Every row gives one point. The points of each table are mixes of a few directions, plus a little noise. Count the directions of each table, and those that both share. Where both have some left over, give the other angles between the two spaces (their principal angles), to ten degrees, smallest first.
(in the rows, 128 means zero)

First (5 x 3)
[[111 176 181]
 [136 109 108]
 [160 116 131]
 [135 159 171]
 [ 98  81  49]]
Second (6 x 3)
[[124  84 182]
 [128 156 104]
 [132 100 139]
 [126 111 149]
 [139  88 125]
 [119 230  70]]
Directions: first 2, second 2, shared 1; angles 70

First (9 x 6)
[[ 93  59 144  84  71 110]
 [139 150 123 142 146 134]
 [145 162 120 149 156 136]
 [161 195 112 171 183 145]
 [ 92  56 145  82  69 110]
 [171 215 107 183 199 150]
 [112  96 136 108 102 120]
 [ 98  68 142  89  79 112]
 [140 152 122 144 148 134]]
Second (8 x 6)
[[140 111 129 157 113 146]
 [137 116 128 148 117 141]
 [ 88 182 125  33 177  69]
 [159  85 130 204  88 175]
 [136 117 129 148 118 140]
 [150  98 130 180 101 160]
 [ 87 185 125  28 179  67]
 [126 129 128 125 129 126]]
Directions: first 1, second 1, shared 0; angles 90

First (9 x 11)
[[125  97 100 143  98 116 129  78 129 145 210]
 [136 110 139 126 142 123 137 167 109 130 118]
 [137 163 153 107 109 153 127 122 107 148 154]
 [136 167 124 131 127 131 125 127 159 105  71]
 [123 120 185 138 132 143 173 181 115  89 113]
 [149  71 154 139 120 160 120 174  90 103 116]
 [141 125  89 131 129  97 122 120 140 148 133]
 [107 150  97 113 141 120  97  80 145 154 131]
 [ 98 150 110 124 154 109 122 103 158 130 106]]
Second (10 x 11)
[[132 131 127 125 121 126 131 123 123 138 147]
 [153 131 133 146 126 112 153 145 116 150 178]
 [146 123 137 157 145 115 150 160 126 126 136]
 [142 119 139 161 156 116 147 167 132 114 114]
 [123 137 120 104 102 133 119  98 120 149 158]
 [116 116 133 142 157 133 120 149 146  90  60]
 [111 142 113  81  86 143 104  72 119 155 160]
 [145 135 128 129 113 119 142 124 115 155 181]
 [115 135 119  99 104 139 111  94 125 140 140]
 [ 97 110 132 137 169 144 102 149 159  63   7]]
Directions: first 6, second 2, shared 1; angles 30

First (8 x 14)
[[185 151 128  62 113 142 154  90 194 135  77 105 203 126]
 [139 163 127 124 113 112 143 162  95 155  80 142 103  22]
 [113 125 107 188 123 102 139 174 101 138 138 146  99 111]
 [115 138 109 138 180  99  78 143  62 165 161 147  74 168]
 [148 136 114 108 122  96 113 151 129 182 146 140 181 192]
 [ 73  87 200  92  98 177 124 101 115  63 131 117  88  46]
 [ 93 122 138 176 143 182  95  93 146  85 182 117 121 220]
 [160 102 100 136 129 114 178 111 183 101 108 110 155 138]]
Second (11 x 14)
[[169  83  85 136 107  23  83  79  47  87 134 194  88 218]
 [153 149 126 134  77 111 113 118 107 120 104 160 142 130]
 [148 197 151 110  64 151 126 155 134 169  84 141 184  74]
 [126 164 160 127  65 155  98 118 113 119 115 151 152 121]
 [102  72 108 158 197 134 157 114 156  90 161  93  82 148]
 [131 163 157  53 115 118  87 161  94 208 130 143 166 122]
 [ 83  86 138 191 145 182 138  84 157  35 161 104  81 150]
 [140 124  92 111 208 115 198 184 182 194 115  77 138  77]
 [130 164 151  82 113 135 111 157 118 186 120 132 163 106]
 [117 124 130 141 141 149 145 130 150 118 131 111 124 116]
 [109  82 110 164 176 135 153 110 151  83 152 103  88 146]]
Directions: first 6, second 4, shared 3; angles 80

First (8 x 24)
[[105  84 149 131  97 111 116 134 130 178 111  76 138 109 181 155 121  98
  155 108  43 106 148 107]
 [116 144 121 139 172  94 138 118 136 141 144 125 168 151 127 136 193  87
  119 107 105 170 122 155]
 [147 119 108 123  37 210 112 125 125  72 108 173 106 110  99 122  72 198
  103 160 203  75  85 112]
 [135 161 184 131 204 103 153 141 129  77 142 149 107  76 152  52  97 163
  127 121 108  99 183 102]
 [141 148 108 109 197  84 136 133 114 181 147 102  99 182  97 147 145  85
  156 138 157 201 152 155]
 [109  85 148 133  74 135 114 133 131 151 107  96 136  97 175 144 106 124
  142 115  63  85 135 101]
 [135 123  75 115 116 127 117 121 119 181 131 109 124 194  86 185 157  89
  139 142 173 189 100 162]
 [138 162 131 142 129 163 139 118 138  42 135 195 147 104 108  81 133 180
   81 132 174 101 100 131]]
Second (10 x 24)
[[193 169 135  78 159 176 104  94  58  89  98 104 168 125  87 102  11 137
  102 122 152 191 152 100]
 [ 83 116 100 185 116  98 155 168 186 135 158 148  95 127 157 125 215 111
  150 128 119 101 129 166]
 [ 87  95 121 179 125  97 147 133 188 143 135 148 112 154 148 161 249 100
  133 141 144 125  90 184]
 [162 141 151  80 107 139 121 119  81 135 137 110 173 136 128 106  79 167
   92 148 101 154 109 105]
 [140 138 139  91  96 126 127 146  96 144 153 117 142 113 141  97  76 170
  119 134  81 110 135  88]
 [ 91  96 140 149 130 128 118 118 157 151 104 139 101 115 129 183 167 114
  151 118 128  55 111 125]
 [200 170 131  91 191 192  96  69  63  69  69 104 169 135  66 123  19 108
  102 116 194 218 151 121]
 [106  80 136 120 137  57 144 115 172 153 137 153  66 165 133 156 182  91
  173 114 176 162 147 130]
 [108 128 123 154 112 138 131 145 141 135 134 129 138 115 143 132 160 138
  119 137  99  85 106 141]
 [109 146 104 152 107 130 139 174 138 127 156 130 115  96 148  96 122 145
  140 122  85  78 151 120]]
Directions: first 4, second 5, shared 0; angles 30, 40, 60, 70

First (10 x 32)
[[148 139 137 157 135 124 117 156 130 133 131 134 143 123 154 136 118 121
  154 140 110 128 151 141 133 146 136 105 109 134 138 107]
 [135 132  98 149 134  89  95 161 146 121 118 101 121 120 176 138 120 129
  148 159 133 106 166 168 159 167 150 134  98 123 189 128]
 [126 100 120 181  98 110 136 151 133 135 124 109 134  74 117 164 142 147
  127 180 133 135 166 171 128 140 149 156 108 123 121 168]
 [129 134 133 101 161 171 114  76 139 124 134 146 119 141 136 107 135 115
  135 108 120 143 117 116 136 104 113 145 150 156 104 111]
 [136  95 116 171  96 127 136 156 121 133 135 115 140  81 108 157 161 164
   88 178 138 134 138 146 102 133 168 193 132 105 132 151]
 [109 148 118  88 118 116 159  92 108 125 136 113  97 137  96 110 144 153
   89  98 156 116  88 105 121 100 116 110 140 110 117 161]
 [147 148 146 145 156 148 110 123 139 132 132 148 138 131 160 125 116 106
  172 126 100 139 148 137 143 132 120 101 116 157 118  97]
 [ 69  98 133  57  95  97 158 125 120 119  93 122 122 186  68 115  81  93
  117  67 154 116  85  84 124 121  74  95 146 107 115 152]
 [169 140 142 129 173 198  98 106 130 128 154 167 145 135 161 108 152 127
  124 127  99 149 115 105 110 113 149 171 158 150 119  64]
 [110 144 135 104 112 100 156 133 111 129 123 123 120 151 103 120 109 125
  124  94 139 114 105 106 125 124 104  70 123 112 122 142]]
Second (9 x 32)
[[137 190 105 123 151 113 134  80 122 128 151 104  82 109 153 110 161 166
  122 127 142 111 129 149 154 110 136  93 110 134 139 156]
 [130 144 122 127 134 124 129 116 126 128 134 122 116 123 134 124 136 138
  126 128 132 124 128 133 135 123 130 119 124 129 131 135]
 [126 112 134 129 122 132 127 141 130 128 122 134 140 133 121 133 119 118
  130 128 124 132 128 122 121 133 126 137 133 127 125 120]
 [110   7 173 137  84 158 117 222 140 128  84 175 218 165  80 163  63  54
  140 131 101 161 126  86  76 163 113 197 162 117 107  73]
 [123  95 140 131 116 136 125 154 131 128 116 141 153 138 115 138 110 108
  131 129 120 137 128 116 114 137 124 147 137 125 122 113]
 [137 187 106 123 150 113 133  82 122 128 150 105  84 110 152 111 160 164
  122 127 142 112 129 149 153 111 135  94 111 133 138 155]
 [121  80 146 132 110 140 124 166 133 128 110 147 164 143 109 142 102  99
  133 129 117 141 127 111 107 142 122 156 142 124 120 106]
 [127 120 131 129 125 130 127 135 129 128 125 131 134 131 125 130 123 123
  129 128 126 130 128 125 124 130 127 133 130 127 127 124]
 [141 218  94 121 161 106 136  58 119 128 161  93  61 100 164 102 177 183
  119 126 149 104 129 159 166 102 139  77 102 136 143 169]]
Directions: first 6, second 1, shared 1

First (10 x 32)
[[116 131 156 155 160 128 128 121 137 150 135 136 134 125 117 108 117 121
  103 161 107 142 147 129 148 121 111 109 119 147 129 107]
 [116 125 152 149 156 113 134 122 118 141 130 122 124 123 146 123 117 121
  129 149 112 138 137 139 149 110 127 110 123 144 136 104]
 [119 124  99 107 139 101  87 161 161 135 102 120  84  96 118 170  88 115
  200  92 131  94 119 147 133 166  94 159 126 116  89 176]
 [130 128 111 115 122 126 113 140 143 127 120 128 117 120 117 141 119 126
  148 110 134 114 123 130 122 146 117 143 129 119 113 151]
 [124 129 144 142 139 131 136 118 124 135 135 131 137 132 128 114 130 127
  107 147 119 139 137 126 136 117 129 115 126 138 136 111]
 [112 121 111 115 154  89  89 160 153 140 101 113  78  91 134 173  80 110
  210  98 124  97 121 156 146 156  94 150 124 123  93 164]
 [138 143 123 129 113 171 122 124 161 135 142 158 157 141  67  96 143 136
   69 144 129 135 142  99 109 150 108 132 126 124 118 140]
 [151 118 152 134  79 139 217  75  19  78 156 105 179 182 221 100 207 156
   74 142 146 172 108 116 111  41 237  88 143 132 214  47]
 [153 135 109 110  75 169 149 114 118 101 143 141 164 159 111 108 175 149
   79 120 152 137 119  99  91 127 156 135 137 111 144 131]
 [120 126 120 123 142 113 106 144 147 137 116 125 106 110 121 146 104 119
  162 116 125 113 127 139 136 146 106 140 125 126 108 148]]
Second (11 x 32)
[[138 141 139 111  89 129 168 114 100 122 156 124 168 158 152 108 152 146
  123 129 123 146 116 120 113  91 152 117  97  88 129 119]
 [172 153 121 140 140 139 121 135 132 117 102  67 117  73 121  95  56  83
  141 113 173  96 162  94  81 112  68 167 149 153 147 128]
 [153 136 124 118 106 131 147 121 104 108 130  99 140 127 149 113 129 123
  129 113 150 122 127 113 100 103 140 140 132 121 149 120]
 [104 156 174 120 110 158 203 133  82 128 226 115 190 130 173   7 180 136
  149 169  81 101 102 138 156  85 200  42  71  56 144 116]
 [130 108 120 118 132 107 107 124 131 122 109 129 113 137 134 161 143 131
  121 109 133 129 125 136 129 136 146 151 143 144 138 122]
 [158 132 108 121  98 131 136 117 114 108 105 116 131 138 133 152 117 132
  120 107 163 144 129 108  92 114 115 156 143 132 135 126]
 [124 123 131 131 147 107 100 128 158 149 109 141 117 131 105 158 108 126
  120 127 119 142 142 132 134 141  95 149 121 141 106 132]
 [133  97 126 104 131  88 103 119 123 117 111 118 115 145 152 164 165 132
  119  94 129 123 121 142 130 128 177 163 141 143 153 111]
 [ 86 130 151 156 190 112  80 143 201 193 122 175 108 117  63 146  82 122
  124 167  77 143 155 147 177 171  51 118  98 141  65 149]
 [ 95 117 115 149 147 152 117 142 141 132 125 165 103 120 108 143 136 135
  133 148 119 124 117 145 161 169 130  95 151 144 117 143]
 [114 118 100 141 120 156 127 133 125 114 112 160 107 132 117 161 138 142
  128 133 143 137 113 133 136 158 131 110 161 145 125 141]]
Directions: first 3, second 5, shared 1; angles 60, 60

First (8 x 32)
[[125  93 125 132 168 124 121 155 149 119 109 132 104 125 101 136 158 136
  133  98 113 137 116 125 137  99 139 121  97 142 119 138]
 [132 151 206 129  56 168 155  84 130 135 143 177 150 142 132 109 125  94
  126 161 144 119 115 127  98 198 127 117 150 131 148  85]
 [130 157  99 126 107 106 132 125  82 159 142 119 147 100 137 151 117 129
   94 123 143 117 137  98  89 121 117 126 135 141 131 123]
 [135 105  92 138 190 125 144 158 157  90 134 110 104 104  84 136 158 161
  174 119 102 121 113 134 156  80 118 130 105 146 110 167]
 [139  86 115 157 180 156 144 147 163  93 114 117  95 143  71 137 175 163
  193 135 112 121 125 142 168 110 130 125  73 150 107 142]
 [129  93 108 150 157 138 110 142 127 134  94 110 106 160 107 146 152 150
  143 123 133 133 150 131 153 119 144 126  75 137 113 120]
 [116 144 166 100  97 115 114 117 130 140 131 153 143 125 168 106  99  92
   85 114 130 142 115 128 108 144 135 128 171 106 146 118]
 [118 197 113  91  71  93 104  95  87 155 156 107 175 124 223 104  41 100
   76 150 148 132 151 138 116 152 114 150 218  72 149 128]]
Second (8 x 32)
[[111 137 126 140 133 147 138 122 127 120 129 129 106 124 135 130 110 130
  140 126 120 134 121 116 124 153 113 138 132 143 136 136]
 [211  85 138  72 105  37  77 157 131 164 123 124 238 147  95 119 214 116
   69 136 166  98 161 187 147   7 201  78 108  55  90  86]
 [102 141 125 146 135 157 144 119 127 117 130 129  93 122 138 131 101 132
  147 125 116 138 117 109 122 166 105 144 134 151 140 141]
 [125 130 128 130 129 131 130 127 128 127 128 128 124 127 129 128 125 128
  130 128 127 129 127 126 127 132 126 130 129 131 129 130]
 [ 85 151 122 157 140 176 155 112 126 109 131 130  71 118 145 133  83 134
  159 124 108 144 111  97 118 191  90 154 139 166 148 150]
 [182 100 135  91 113  68  95 147 130 151 124 126 200 141 106 122 185 120
   89 133 153 108 150 167 141  49 176  95 115  80 103 100]
 [123 130 127 131 129 133 131 126 128 126 128 128 122 127 130 129 123 129
  131 128 126 130 126 125 127 135 124 131 129 132 130 130]
 [ 85 151 122 158 140 176 155 112 127 109 131 130  71 118 145 133  83 134
  159 124 108 144 110  97 118 191  90 154 139 166 148 150]]
Directions: first 5, second 1, shared 0; angles 70

First (9 x 32)
[[138 116 156  86 121 147 117 131 123 131 112 134 142 120 125 125  96 123
  123 138 133 129 140 127 136 116 139 139 114 125 145 129]
 [120 150  74 179 154  97 167 123 149 130 158 116 114 142 132 119 187 127
  130 106 104 130 101 115 117 150 113 122 166 118 112 133]
 [137 116 156  90 120 146 115 131 122 130 112 134 141 120 125 126  97 124
  124 138 135 129 140 129 135 116 138 137 113 127 143 128]
 [147 108 178  51 117 162 109 134 121 135  99 139 155 112 123 121  72 119
  119 145 137 130 150 126 142 107 148 149 103 122 160 129]
 [ 99 144  87 227 124  92 125 123 121 111 153 118  89 144 132 151 177 146
  144 118 136 122 114 145 112 147 104  93 136 151  82 120]
 [110 129 125 177 112 117 107 127 113 114 132 127 106 133 129 149 135 142
  139 131 146 123 130 147 122 131 117 105 116 150 101 120]
 [138 108 178  74 108 157  97 133 112 128 101 139 144 114 124 133  74 126
  124 148 147 127 152 136 139 107 143 137  96 133 147 125]
 [144 105 185  54 110 164  99 134 114 132  96 140 152 111 123 127  66 122
  121 149 144 129 154 132 142 104 148 145  95 128 156 127]
 [119 175  15 215 187  68 217 117 177 138 189 104 108 156 138 101 249 122
  129  79  70 133  71  94 109 174 101 125 212  99 106 141]]
Second (11 x 32)
[[133  65 144  62 113 148 138 161 147 105 163 177 117 216 132 102 140 122
  102  88 129 103  72 119 145 100 115 133  85 142 191 150]
 [129 147  98 188 114 137  66 193 108 144 126 141 100 139 146 134 181 146
   97 111 115 124 134  95 131  66 112 153 125  71 143 143]
 [146 164  91 200  78 119 103 179 151 151  89  96 133  80 116  95 126 128
   92 163  66 127 202 146 147 100 148 157 116 100  99 108]
 [119 110 152  71 144 129 151  94 126 127 147 144 126 147 131 143 116 119
  134 102 160 125  86 119 113 146 122 109 124 150 150 153]
 [118 125 110 143 133 121 133 130 129  95 140 130 136 142 123 114 117 143
  136 164 124 134 136 148 144 139 124 134 124 149 116  88]
 [134 111 167 103 166 141 135  98 103 135 133 132 124 135 141 159 149 122
  168  89 167 132  95 106 115 141 123 109 157 118 135 151]
 [114 182  67 203  94 105 100 159 137 125 113 106 129  88 117 109 111 145
   90 192  85 136 187 149 135 114 133 151 114 124  93  90]
 [140 108 158  96 138 135 148 108 132 134 126 127 135 130 127 130 127 115
  148 108 138 125 114 127 126 142 134 116 137 134 133 141]
 [144 106 186  87 167 137 174  66 120 136 115 105 149 104 126 146 118 108
  196 110 158 137 120 135 122 180 145  99 169 142 109 133]
 [110 186  81 164  95 112  87 150 130 161 120 125 108  91 129 138 125 134
   66 133 112 126 147 109 106  97 122 141 108 106 128 155]
 [123 104 155  93 165 125 175  72 123  95 141 122 150 136 122 133 101 127
  181 147 157 141 112 152 129 181 132 108 147 173 111  98]]
Directions: first 2, second 5, shared 0; angles 50, 80

First (10 x 32)
[[128 129 127 128 127 127 128 127 130 129 128 128 128 129 128 127 128 127
  127 130 128 128 128 129 128 128 127 128 130 130 127 130]
 [108 157  70  67  59 116 152 134 170 200 129 124 134 167 159 102 148 119
   80 200 112 127 105 196 105 127  78 136 176 249 107 233]
 [123 132 119 120 117 126 131 128 135 140 127 128 130 133 133 123 132 127
  122 138 127 128 123 136 125 128 121 129 134 146 125 143]
 [122 125 136 143 138 134 113 115 128 128 121 136 134 114 123 134 139 137
  139 106 147 134 122 104 140 130 146 124 116 105 139 103]
 [133 126 130 129 132 127 131 131 124 121 130 126 126 129 125 128 122 127
  129 128 124 126 132 129 127 127 128 128 127 123 126 125]
 [180 102 170 142 175 119 157 172  74  34 152 100  97 131 102 137  54 103
  145 119  75 104 181 135 109 116 123 132 116  62 113  91]
 [104 137 115 129 115 134 109 104 149 166 114 143 143 120 138 126 163 142
  126 123 157 140 106 115 140 134 137 124 128 146 138 132]
 [158 111 157 141 160 125 142 152  94  69 141 111 110 126 110 135  84 115
  142 116 100 114 160 125 120 121 130 130 116  81 121  97]
 [119 135 115 119 113 128 127 124 141 149 125 131 133 133 135 124 139 131
  120 138 132 131 118 136 128 129 122 129 136 152 127 146]
 [105 126 140 163 145 144  89  93 136 144 108 151 146  98 125 141 167 154
  151  83 178 145 107  74 157 136 169 118 102  89 155  78]]
Second (11 x 32)
[[131 111 159 168 169 142 109 118 111  97 125 135 128  98 109 147 125 136
  155  80 141 125 134  87 140 130 154 116  96  58 145  73]
 [128 125 138 141 139 130 118 122 122 119 123 132 131 120 125 132 132 134
  139 113 141 135 128 107 139 129 145 128 118 105 135 101]
 [112 114 145 164 157 153 109 108 134 132 126 142 133  90 112 150 139 137
  142  80 137 111 117 102 130 133 131 103  98  83 149 110]
 [128 144 107  99  96 112 136 132 136 146 123 125 132 155 146 110 136 127
  114 165 133 146 124 145 131 127 127 145 153 175 116 149]
 [150 113 155 146 159 128 131 141 100  80 135 120 116 121 113 137 100 122
  145 109 116 122 150 113 128 124 139 128 113  79 128  90]
 [122 145 103 100  94 114 130 127 141 155 120 128 135 153 148 111 145 131
  114 163 140 149 118 142 134 129 129 144 152 179 119 150]
 [125 149  96  88  84 109 140 134 143 158 125 124 132 162 151 106 139 125
  105 178 129 144 120 158 126 127 117 146 162 197 112 169]
 [ 89 139 108 133 110 144 104  93 165 189 112 151 149 111 138 131 178 147
  122 116 163 135  91 116 139 137 131 115 124 153 145 147]
 [162 138 113  80 100  96 169 171 110 102 144 100 110 178 140 103  86 103
  106 193  86 131 156 180 109 117 104 156 168 179  93 164]
 [146 101 170 169 183 143 126 136  98  72 140 124 114  97  98 152  95 122
  154  78 109 103 151 103 122 125 134 111  92  45 138  81]
 [114 130 113 120 116 137 135 126 147 157 134 130 128 124 129 130 133 123
  112 135 113 108 117 153 111 129  97 116 132 156 127 173]]
Directions: first 2, second 3, shared 2

First (9 x 32)
[[122 109  85 137 131 112 142 137 138 117 149 126 143 125 128 131 136 127
  133 120 138 121 116 115 118 119 119 134 141 144 127 134]
 [130 135 143 125 127 134 123 125 125 132 121 129 123 129 128 127 124 128
  126 131 124 130 132 133 132 131 132 126 123 122 129 126]
 [122 109  83 137 131 112 142 137 138 116 149 126 143 125 128 131 136 127
  133 120 139 121 116 115 117 118 118 134 142 144 127 133]
 [134 144 167 120 125 142 116 120 119 139 109 130 115 130 128 126 121 129
  124 135 119 134 139 140 137 136 137 123 116 114 129 123]
 [139 163 209 111 122 158 102 111 109 150  89 131 100 133 127 122 113 131
  119 142 108 141 151 152 148 146 145 117 103  97 131 118]
 [122 110  85 137 131 112 142 137 138 116 149 126 142 125 128 131 136 126
  133 120 139 121 116 115 117 119 119 133 141 144 126 134]
 [119 101  65 141 133 104 148 141 143 111 159 126 150 124 128 132 140 126
  135 116 143 117 110 109 113 114 114 136 148 152 126 136]
 [119 102  67 141 133 105 147 141 142 111 158 126 149 124 128 132 140 126
  135 117 143 118 111 110 113 115 115 136 147 151 126 136]
 [145 180 249 103 119 173  90 102  99 161  70 133  87 135 127 120 105 132
  115 149  99 147 162 164 158 154 154 112  91  83 132 112]]
Second (8 x 32)
[[137 146 161 162 125  95 100 104 147 116 115 122 148 126 118 107 140 128
  119 109 143 120 146 145 154 152 112 143 119 102 138 142]
 [124 114  76 152 125 107 120 130 140 123 124 121 160 140 120 113 163 122
  124 112 151 140 134 146 104 124 103 143 120 131 108 147]
 [120 131  84 120 138 140 137 145 132 123 139 146 110 116 135 148 121 144
  128 116 114 130 143 121 121 108 117 115 156 150 124 117]
 [131 114 168 103 121 146 142 127 106 145 126 113 125 139 131 126 117 111
  136 161 126 128  95 117 122 133 161 127 105 121 131 124]
 [114 123  69  92 141 167 157 162 117 131 150 153  89 114 144 167 105 147
  134 132  99 133 131 106 109  92 132 101 166 168 121 102]
 [134 116 186 102 119 146 140 122 104 147 125 112 123 139 130 124 113 109
  137 166 125 125  92 116 128 138 166 127 101 116 135 124]
 [123 129  94 130 133 129 130 137 134 123 133 138 123 122 130 136 130 137
  127 116 124 131 140 128 122 117 115 124 144 141 123 126]
 [141 151 185 163 123  94  97  97 146 117 112 119 146 126 117 104 135 126
  120 112 142 116 144 144 163 159 118 144 115  95 144 142]]
Directions: first 1, second 3, shared 0; angles 40

First (10 x 32)
[[118 120 123 170 133 147 115 116 140 148 120 135 185 102 141 162 125 142
  159 155  98 132  93 144 123 202 112 159 119 111 154 159]
 [156 129 126  45 129  90 152 124  98 116 132 106  52 150 100  49 124 111
   73  80 174  88 167  77 150  18 156  70 114 133  66  75]
 [172 143 117  69 143 115 154  83  73 160  99  92  87  89 117   7  77 132
   82 137 139  62  97  48 134  99 140  69  35  91  60 122]
 [122 155 130 156 124 155 121 127 121 140 114 133 133 109 137 129 114 137
  145 172 105 144 103 129 103 169 113 133 109 123 134 161]
 [125  89 149 151 137 112 135 161 169  80 161 137 122 169 172 186 132 118
  115  95 146 178 166 208 135 110 136 162 191 174 211 122]
 [112 145 114 142 119 147 111 115 122 158 112 135 168 105 102 139 145 138
  162 152 104 112 101 101 123 173 115 134 112 100  97 140]
 [105 183 132 156 106 167 110 144 118 136 111 144 118 122 118 140 136 134
  159 182 105 160 117 123  89 155 110 128 127 132 115 157]
 [116 102 123 157 133 131 118 123 150 134 134 136 181 122 136 173 139 135
  151 125 113 131 116 153 137 174 120 160 143 120 157 138]
 [132 142 118  75 117 111 132 124 106 133 125 121  95 138  83  86 148 118
  113 102 150  92 149  74 143  66 141  89 122 119  60  89]
 [120  72 148 157 139 106 133 164 182  75 170 141 138 175 174 208 142 117
  120  81 146 181 172 223 144 114 137 175 208 177 225 118]]
Second (10 x 32)
[[141  94 129 177 163 147  94 110 171  76 160 123 200 114 193 165 148 116
  107 127 134 149 142 175 154 176 141 137  97 126 151 115]
 [145 181  90  89 123 125  90 146  89 159 157 107 183 100  93  78 151 158
  141 122 147 136 129  19  70 145 112 115 116 136  52 124]
 [ 97  69 140 152 103 120 181  66 132 136  70 159 106 166 105 173 121 120
  152 115 104  53  92 197 204 147 131 145 142  91 163 114]
 [147 183 131 101 133 131  92 168 101 126 146 102 115 116 141  98 131 150
  106 140 148 178 167  69  77  90 121 114 114 152  92 126]
 [106 161 161 179 145 177  92 146 148 163  89 126 115  68 158 174 110 135
  145 219  63 171 115 146 116 151 113 147  82  85 143 184]
 [116 106 144 124 106 142 146 112  48 106 136 142  74 145 163 120 159 145
   89 125 170 154 123 162 121 176 132 122 163 134 134 101]
 [129 176  99  91 115 115 120 144 119 186 117 119 150 109  58  92 119 143
  170 130 111 101 113  38  94 108 109 123 123 121  75 147]
 [141 126 151 101 118  92 159 132 138  99 105 119  62 191 123 127  99 123
  108  92 145 110 179 146 155  19 138 119 140 157 146  98]
 [121  82 113 121 125 130 167 139 107 113 185 156 102 123 140  95 145  99
  106 108 162 153  85 174 109 197 143 123 195 151 164 137]
 [138 102 121 145 149 101 140 117 227 116 115 128 170 148 107 157  94  95
  157 101  97  76 137 154 180  74 138 137 108 127 159 133]]
Directions: first 4, second 6, shared 1; angles 30, 30, 90

First (8 x 32)
[[143 136 130 120 127 107 124 112 137 110 149 138 136 144 129 139 147 120
  132 111 136 153 123 153 131 128 140 113 138 117 123 111]
 [119 116 112 130 135 130 115 139 122 140 101 136  98 130 120 141 148 144
   97 121 100 132 185 146 122 135 131 143 123 103 142 120]
 [160 125 110  92 116 122  95 123 158 107 107 101 147 125 155 127 105 142
  155 132 130 129  77  90 127 123 140 117 137 175 103 153]
 [ 92 121 118 152 113 122 119 125 127 133 109 129  79 184  88 155 219 166
  108 150  75 164 249 199 111 119 132 168 143  52 140  97]
 [164 140 139 107 142 117 134 120 131 115 161 138 169  98 156 117  73  90
  141  96 174 119  38  96 144 135 132  87 121 173 120 136]
 [ 99 160 191 165 106 149 197 111 122 118 209 100 193 128 122  85  93  94
  208 179 195 103  16  93 135 100  94 117 136 163 103 147]
 [134 116 117 124 156 143 128 152 107 155 103 150 114  82 140 121  81 115
   89 102 129  96 129 100 133 148 124 123 102 143 150 139]
 [111 111 107 133 129 134 111 142 122 146  85 131  86 136 114 142 157 156
   95 132  86 130 206 147 117 133 130 155 124  96 143 122]]
Second (8 x 32)
[[108  85 147 173 149 143 127 119 145 110 138 151 121 122  83 113 121  83
  131 130 105 126 150 138  99 136 111 112 134  99 116 132]
 [156 160 108 153 139  84 154  94 152 120 144  95 141 113 147 119 109 128
  127  83 136 144 191 178 101 147 148 141 195  79 112 134]
 [106 134  81  54  95 153  85 191  90 221 118 109 130 167 173 139  98 162
  101 117 135 120  97  48 131 105 129 153  95 122 200 147]
 [120 124 135 119  90 153  93 147  73 148 125 159 104 147 155 124 130 147
  133 160 154 126  49  79 174 107 131 108  71 189 160  92]
 [182 124  98  88 166  86 144 121 150 109 162 132 112  85 135 123 140 147
  104 114 121 146 121 136 123 121 160 134 146  98 157 102]
 [131 123 149 105 153 129 151 127 155  86 114 132 135 111  94 148 168 132
  133 155 107 118 122 145 138 127 117 132 113 153  95 138]
 [166 138 157 171 112 132 143 117 138 140 117 142 171 135 152 113  96  67
  154  88 163 145 148 137 135 156 128  97 166  88 141 119]
 [ 55 136 149 160 120 145 127 109 120  90 106 106 110 145  84 146 160 156
  142 177 101  99 146 162 123 124  99 148 104 195  44 160]]
Directions: first 4, second 6, shared 0; angles 40, 60, 60, 60
